Each row of a before or after table is a point. One or more steps were done to the points. Then noise was added and the rows were shuffled. The steps act on how far a point lies along the listed directions, d1 being the first. Write out the steps. A step turns or swaps two directions, mirrors them in a line or flattens them onto one, adds a multiple of one to another, or multiplies one. Angles are multiples of 10 degrees, from the lower direction toward the higher: turns from -170 to 170, lines from 10 to 170 but not 90. Use the fewest steps. Two steps may share a direction if one is a turn and the other turns, adds or multiplies; they go together, in the order done. Otherwise the lowest direction goes first.
In the rows, zero is written as 128.

Directions:
(1): [ 76 175 120]
(2): [160 170 174]
(3): [ 92  97 180]
Before:
[[120 109 103]
 [ 30 136 138]
 [119 182 100]
 [ 83 155 166]
 [104 153 165]
 [151 173  91]
 [139  98 124]
 [121  88 113]
 [144  81 124]]
After (9 x 3):
[[167 177 122]
 [  7 155 100]
 [101 121  96]
 [132  99 113]
 [130 112 116]
 [113 119 163]
 [ 82 121 159]
 [130 180 120]
 [109 141  97]]
Steps: add -1 times d2 to d1; turn d2 and d3 by 30 degrees

Directions:
(1): [125  54 106 144  94 201 135 149]
(2): [ 85 138 144 176  62 118  88  78]
Before, 13 rows:
[[109 160 132 150 129  84 125 128]
 [118 200 143 154 132  66 117  92]
 [126 249 172 100 206  21 134 111]
 [118 106 101 137 122 144 130 117]
 [130 134 115 132  89 141 140 112]
 [158  78 117 106 122 174 145 185]
 [ 95  86 129 153  89 149 109 123]
 [140 157 133 117 118 119 118 122]
 [101 115 137 158 115 151 103 111]
 [104  97 132 158  66 165  96 121]
 [ 97  90 127 161  67 159 110 125]
 [136 118 121 122 129 150 143 143]
 [113 163 132 172 110  99  99 102]]
After (13 x 8):
[[145 125 108 114 110 150 155 130]
 [170 162 140  83 169  92 141 167]
 [144  81 112 104 143 168 151 181]
 [151  84 113 102 139 181 139 180]
 [ 45 165 170 215  33 104  68  49]
 [102 118 122 166  97 126 121 132]
 [134  83 117 107 150 154 145 168]
 [138 146 130 114 142 122 141 133]
 [125  98 124 132 150 169 125 148]
 [137 118 102 116 150 135 143 130]
 [121  96 107 174  96 164 114 130]
 [134 138 134 131  97 137 115 120]
 [ 96 112 122 195  63 153 110  97]]
Steps: turn d1 and d2 by -90 degrees

Directions:
(1): [150 106 194  96  84 150 135 191  89 171 172]
(2): [182 159  70 102 109 103 129  76  94 194 159]
Before:
[[140 141  98 127 134 120 119  96 129 135 138]
 [112 137 109 122 124  99  95 102 139 151 125]
 [205 108 161  66  87 152 124 152  63 241 209]
 [210 145 123  75  82 117 126 135  54 244 192]
 [140 162 111 120 111 124 132 112 115 144 122]
 [111  90 209 126  96 155 103 205  98 151 144]
 [141 135 115 123 119 117 144 125 127 139 117]
 [176 142 145  86  54 147 135 137  64 220 184]
 [164 131 127 120 103 121 118 124 100 165 150]]
After (9 x 11):
[[182 160 107  87  64 136 135 102  67 224 177]
 [145 157  48 141 131  98  94  54 114 171 116]
 [136 123 136 123 115 124 147 146 123 138 121]
 [208 141 127  75  78 118 123 141  52 244 190]
 [216 136  93  71 100 128 122  90  69 248 200]
 [126 116 160 123 120 141 123 153 121 127 145]
 [101 116 157 115 113 119  98 149 138 145 135]
 [162 127 135 117 101 124 121 132 101 166 150]
 [134 145 148 113 101 136 132 148 110 141 128]]
Steps: mirror d1 and d2 in the line at 50 degrees

Directions:
(1): [170 121  35 161  79 136 165 111 178 113 117 166 133  86  96 130  75 192]
(2): [133  34 139 108  61  51 114 137 144 143 171  87 123  79 126 136 181 143]
Before:
[[138 154 144  91 105 119 123 142 122 129  99 124 122  97 118 131 121 113]
 [152  93  92 128  94 122 144 119 162 132 147 141 141  90 120 136 104 184]
 [130  72 120 132  83 102 120 124 153 133 158 109 127  90 138 108 147 147]
 [132 192 123 137 197 189 147 124 117 117 120 150 128 154 122 124  70  91]
 [139 187 125 143 154 160 115 105 127 135 120 144 132 151 140 107  92 123]
 [150 143 104 153  90 121 141 151 150 123 140 137 115 115 141 113 122 148]
 [ 47 165 233  60 196 141  96 165  81 125 139 108 122 203 175 151 199  59]
 [205  88   7 169  59 113 184 108 180 103 122 167 149  62  87 127  79 195]
 [104 190 200 122 203 160 114 126  93 138 101 146 142 198 158 118 119  89]
 [161 133  19 171  67 138 179 101 169 133 131 155 115  74 112 140  97 198]
 [133 150  94 150 138 161 127 108 108 125 108 148 128 145 131 121  95 127]
 [176 154  53 157 123 124 157 122 160 134 105 168 110  95 123 117  83 157]
 [159  57  80 130  54  86 146 108 188 131 128 115 121  63 110 124 145 171]
 [134 185  70 141 144 191 138 120 140 107 108 180 131 142 135 121  83 151]]
After, 14 rows:
[[134  37 134 102  69  65 115 119 162 146 141  84 116  76 129 129 190 141]
 [ 58 233 185  89 225 199 124 153  85 106  99 155 127 219 160 147 137  72]
 [150  72  52 144  37  85 162 112 162 146 160 115 110  50 121 144 147 190]
 [128 215 141 147 191 183 140 116 117 126  82 178 145 185 139 120  76 126]
 [152 175  75 150 165 183 164 119 141 113 122 163 130 125 108 124  53 121]
 [143  71 121 112  90  96 128 127 155 143 159 125 138  86 129 137 135 169]
 [152 169  97 150 131 150 128 102 146 135 124 149 133 131 125 109  84 140]
 [146 143  44 142 102 166 144 114 163 106 123 183 133 110 121 124  86 179]
 [175 107  64 149  91  87 148 127 165 144 132 147 108  73 125 123 111 160]
 [141 129  81 151 111 147 130 107 122 126 116 147 131 130 123 121  97 150]
 [139 153 146  88 102 122 119 138 117 135  97 124 117 105 119 131 115 113]
 [148 128 116 141  84 106 132 158 147 131 144 124 114 109 144 113 138 141]
 [111  78 156 120 106 103 104 129 137 137 154  93 124 108 156 106 167 125]
 [190  22  55 137  29  52 159 122 173 121 160 116 144  44  96 134 143 178]]
Steps: turn d1 and d2 by 40 degrees

Directions:
(1): [160 135 149 117 158 132 174  61 154  83 139 135 182 219  91 135 163 143
 125 157  97 172 166  38]
(2): [ 21 137 175  79 173 111 125 159  64 152 116 125 155 136 156 219 171 161
 140  98 128 128 162 112]
(3): [ 66  88  43 164  65  88 145 113 173  98 189 130 161 163 212 156 121 136
 111 112  90 107 134 132]
Before, 11 rows:
[[159 113  91 151  94 106 157  81 174 100 151 138 134 174 131  98 126 109
  121 142 104 116 142  92]
 [120 124 128 134 123 123 130 117 127 126 131 120 122 148 135 146 117 132
  124 115 134 133 133 112]
 [131 130 107 140 106 143 129 147 108 127 129 128 130 125 126 137 118 137
  137 123 131 134 107 143]
 [130 140 104 152 106 140 104 135 129 131 135 125  91  99 127 102 119 135
  133 123 143 118 112 148]
 [ 76 128 114 127  88 125  99 192 119 159 116 117  99  68 169 140 105 150
  125  96 152  97 110 207]
 [115 116 111 134 133  91 166  91 143  87 160 118 187 229 124 150 155 171
  125 134  82 153 159  45]
 [ 45 134 122 120 121 120 119 165  97 161 148 138 138 103 161 169 150 157
  112 107 133 110 136 141]
 [ 97 127 141 106 173 124 170  91 138 107 141 139 173 202 139 188 168 157
  137 140 103 149 173  79]
 [ 82 122 132 111 138 121 175  90 133  73 144 134 192 201 146 178 175 148
  138 121  87 155 169  65]
 [174 131  97 141 131 119 177  63 171  93 141 149 155 172 109  87 132 128
  105 157 112 154 143  88]
 [172 129 157 150 136 130 149  86 150  84 117 132 142 158  93  94 129 129
  103 153 121 160 138  92]]
After (11 x 24):
[[157 110 107 180  88 119 123 116 158 101 129 128 108 104 130  76  94 114
   95 134 133 129 106 158]
 [226 129 126 144 147 151 164  74 182 100 128 144 130 170  82  88 123 121
  130 171 123 157 135 104]
 [ 51 151 182  83 155 128 133 161  85 144 104 123 149 140 136 193 159 182
  134 105 135 137 160 122]
 [190 135  90 153 114 131 135 118 150 135 115 143  93  80 107  52  93 103
  108 144 152 122  97 168]
 [145 128 138 135 126 133 127 121 128 126 125 120 116 140 117 130 118 132
  126 121 142 139 127 114]
 [ 87 150 121 127 122 135 104 145 103 139 133 126 104 107 143 140 139 153
  138 107 143 118 129 136]
 [250 135 127 159 129 137 133 108 152 109 114 116 108 145  48  42 103 125
  132 162 130 150 102 106]
 [112 154 172 101 164 137 141 112 102 139 133 143 163 152  95 146 172 160
  113 140 129 150 160  75]
 [184 140 136 137 115 129 117 133 126 150 106 134  74  84 100  71 102  91
  131 134 151 102 111 151]
 [232 143 146 137 135 167 157  79 160  76 110 132 129 152  63  62 127 106
  136 163 115 165 122  99]
 [120 134 121 125 123 141 127 145  97 129 125 128 138 129 124 146 127 142
  138 123 134 137 113 134]]
Steps: turn d1 and d2 by -80 degrees; multiply d3 by -1
